Rows are points. The last column is the point's height on a tilted bowl or saddle (a function of degree 2), plus a little noise. Along how many of its main directions does it bend up, bend down or stay straight?
In the rows, zero is written as 128.

Points (16 x 4):
163, 225, 137, 78
179, 185, 145, 112
125, 158, 121, 98
138, 112, 95, 114
139, 106, 184, 194
133, 135, 130, 99
115, 97, 89, 114
115, 118, 147, 118
180, 101, 139, 205
166, 143, 109, 123
144, 174, 80, 126
113, 89, 108, 107
139, 237, 161, 106
81, 139, 95, 171
110, 165, 138, 116
130, 155, 134, 96
Directions: 2 up, 0 down, 1 straight

Points (27 x 5):
128, 106, 172, 100, 145
84, 123, 103, 100, 139
162, 147, 111, 139, 141
157, 99, 140, 75, 148
183, 144, 95, 149, 160
164, 103, 156, 102, 147
169, 112, 107, 148, 147
123, 163, 99, 127, 137
149, 119, 94, 156, 145
164, 139, 189, 127, 163
140, 97, 150, 92, 141
218, 156, 195, 155, 221
74, 148, 147, 150, 152
110, 67, 135, 168, 166
113, 117, 67, 171, 165
143, 180, 117, 150, 150
114, 92, 77, 98, 150
134, 99, 128, 158, 143
72, 150, 109, 156, 154
160, 111, 133, 158, 147
90, 95, 104, 156, 151
179, 124, 117, 203, 188
118, 133, 184, 61, 165
103, 205, 81, 91, 175
198, 186, 73, 164, 206
119, 148, 140, 123, 130
134, 95, 118, 88, 138
Directions: 4 up, 0 down, 0 straight

Points (46 x 7):
96, 93, 104, 123, 151, 154, 139
133, 146, 153, 155, 228, 187, 220
232, 122, 111, 129, 107, 131, 196
158, 136, 109, 170, 149, 174, 157
140, 138, 115, 110, 141, 167, 137
48, 63, 140, 171, 130, 176, 186
126, 116, 99, 58, 92, 157, 162
82, 68, 137, 136, 174, 98, 164
116, 83, 120, 125, 72, 86, 161
173, 116, 66, 140, 149, 173, 149
143, 107, 125, 168, 145, 177, 153
174, 140, 71, 122, 201, 161, 158
118, 112, 104, 117, 62, 135, 149
122, 86, 222, 155, 106, 109, 139
113, 89, 79, 159, 112, 129, 142
136, 159, 111, 132, 124, 101, 138
112, 142, 111, 127, 136, 186, 146
146, 130, 120, 167, 141, 57, 176
83, 147, 129, 80, 73, 189, 179
148, 93, 104, 145, 199, 137, 156
163, 72, 125, 81, 106, 120, 153
64, 127, 187, 121, 142, 138, 143
136, 128, 177, 153, 93, 137, 134
68, 114, 90, 127, 162, 155, 157
135, 107, 156, 63, 127, 123, 151
124, 165, 126, 158, 129, 115, 141
95, 76, 130, 131, 76, 165, 144
133, 125, 113, 63, 141, 152, 148
143, 153, 180, 111, 111, 128, 144
52, 183, 155, 114, 88, 116, 173
141, 138, 90, 178, 112, 122, 147
125, 163, 99, 142, 165, 75, 153
151, 103, 123, 125, 127, 39, 185
99, 135, 83, 159, 176, 108, 150
75, 188, 148, 139, 127, 120, 153
118, 179, 101, 83, 105, 110, 158
71, 93, 169, 102, 84, 134, 143
118, 118, 144, 195, 105, 153, 150
93, 185, 165, 87, 91, 65, 200
166, 148, 137, 116, 142, 178, 156
100, 188, 133, 87, 84, 86, 185
98, 100, 96, 100, 95, 133, 142
174, 133, 134, 105, 155, 191, 172
196, 118, 115, 95, 169, 115, 161
140, 127, 140, 112, 77, 144, 140
170, 126, 154, 90, 143, 115, 154
Directions: 5 up, 0 down, 1 straight

Points (75 x 9):
122, 127, 97, 129, 93, 161, 181, 116, 118
128, 120, 105, 133, 123, 115, 109, 146, 107
143, 144, 96, 91, 189, 162, 160, 160, 143
109, 154, 103, 80, 136, 110, 109, 124, 126
92, 152, 161, 174, 138, 170, 97, 100, 86
140, 70, 128, 106, 116, 104, 136, 145, 100
166, 55, 130, 111, 171, 123, 40, 116, 130
153, 117, 124, 112, 107, 133, 161, 152, 124
148, 134, 141, 50, 142, 132, 161, 198, 141
90, 156, 155, 131, 154, 159, 132, 127, 81
180, 121, 130, 71, 202, 158, 190, 106, 129
141, 144, 108, 66, 109, 120, 172, 128, 134
218, 65, 184, 90, 102, 111, 169, 117, 148
105, 155, 135, 145, 78, 85, 123, 130, 108
123, 123, 186, 103, 204, 109, 124, 123, 100
97, 59, 140, 129, 202, 78, 109, 135, 107
96, 146, 142, 126, 106, 114, 154, 78, 91
104, 88, 197, 82, 67, 104, 96, 88, 66
121, 132, 59, 120, 130, 101, 94, 113, 129
61, 106, 151, 140, 118, 109, 114, 175, 60
133, 150, 156, 154, 60, 125, 119, 107, 112
173, 146, 152, 161, 110, 84, 138, 157, 100
173, 155, 109, 132, 98, 109, 140, 55, 78
90, 150, 145, 165, 136, 105, 85, 153, 92
32, 152, 105, 137, 106, 157, 79, 150, 74
133, 85, 147, 43, 194, 124, 102, 194, 138
87, 153, 142, 112, 188, 92, 127, 115, 96
143, 204, 148, 77, 57, 158, 141, 195, 82
181, 164, 146, 135, 147, 193, 157, 109, 92
147, 110, 105, 100, 141, 101, 156, 186, 129
111, 172, 62, 85, 162, 104, 145, 142, 147
72, 129, 122, 174, 156, 156, 139, 134, 109
136, 112, 137, 88, 133, 124, 179, 116, 117
91, 115, 177, 147, 122, 145, 135, 193, 74
126, 124, 104, 121, 134, 165, 162, 122, 120
169, 143, 123, 135, 158, 126, 86, 65, 89
121, 168, 183, 134, 196, 107, 148, 123, 73
110, 107, 106, 106, 123, 145, 155, 192, 110
137, 206, 92, 174, 175, 148, 184, 114, 86
123, 78, 81, 147, 121, 148, 129, 88, 75
56, 140, 83, 207, 195, 156, 124, 153, 120
118, 147, 163, 179, 74, 156, 150, 211, 84
95, 178, 122, 151, 142, 70, 152, 162, 86
158, 98, 123, 123, 115, 123, 196, 85, 89
113, 159, 138, 81, 107, 124, 153, 117, 108
87, 182, 109, 43, 141, 106, 142, 160, 132
147, 190, 160, 143, 103, 147, 138, 167, 93
89, 131, 136, 133, 111, 142, 167, 125, 105
139, 110, 85, 115, 131, 87, 124, 190, 101
120, 128, 184, 100, 127, 107, 213, 198, 128
83, 93, 172, 125, 161, 123, 171, 78, 68
169, 151, 144, 122, 120, 154, 125, 112, 104
163, 172, 136, 107, 131, 116, 117, 120, 105
123, 132, 105, 136, 115, 89, 150, 163, 101
162, 101, 105, 119, 185, 154, 163, 164, 164
80, 85, 120, 111, 117, 134, 126, 111, 67
141, 130, 122, 112, 150, 118, 83, 144, 115
96, 113, 157, 107, 98, 132, 103, 64, 61
107, 128, 121, 135, 166, 163, 122, 138, 99
211, 146, 105, 151, 160, 123, 129, 85, 87
139, 220, 117, 167, 44, 164, 148, 140, 128
98, 74, 137, 177, 132, 135, 167, 82, 75
70, 143, 136, 190, 113, 156, 132, 117, 115
145, 148, 134, 139, 178, 150, 125, 119, 95
179, 155, 135, 193, 139, 123, 137, 145, 107
109, 74, 88, 117, 132, 56, 90, 106, 96
148, 141, 112, 173, 99, 159, 157, 154, 126
138, 164, 161, 100, 53, 135, 81, 185, 76
87, 201, 146, 194, 129, 90, 127, 77, 110
97, 126, 127, 74, 57, 102, 92, 133, 96
167, 89, 102, 174, 131, 141, 138, 76, 87
124, 78, 101, 168, 143, 61, 191, 163, 73
105, 105, 179, 131, 96, 99, 117, 179, 72
175, 79, 133, 61, 150, 97, 181, 186, 182
91, 117, 124, 35, 118, 125, 214, 85, 94
Directions: 3 up, 3 down, 2 straight
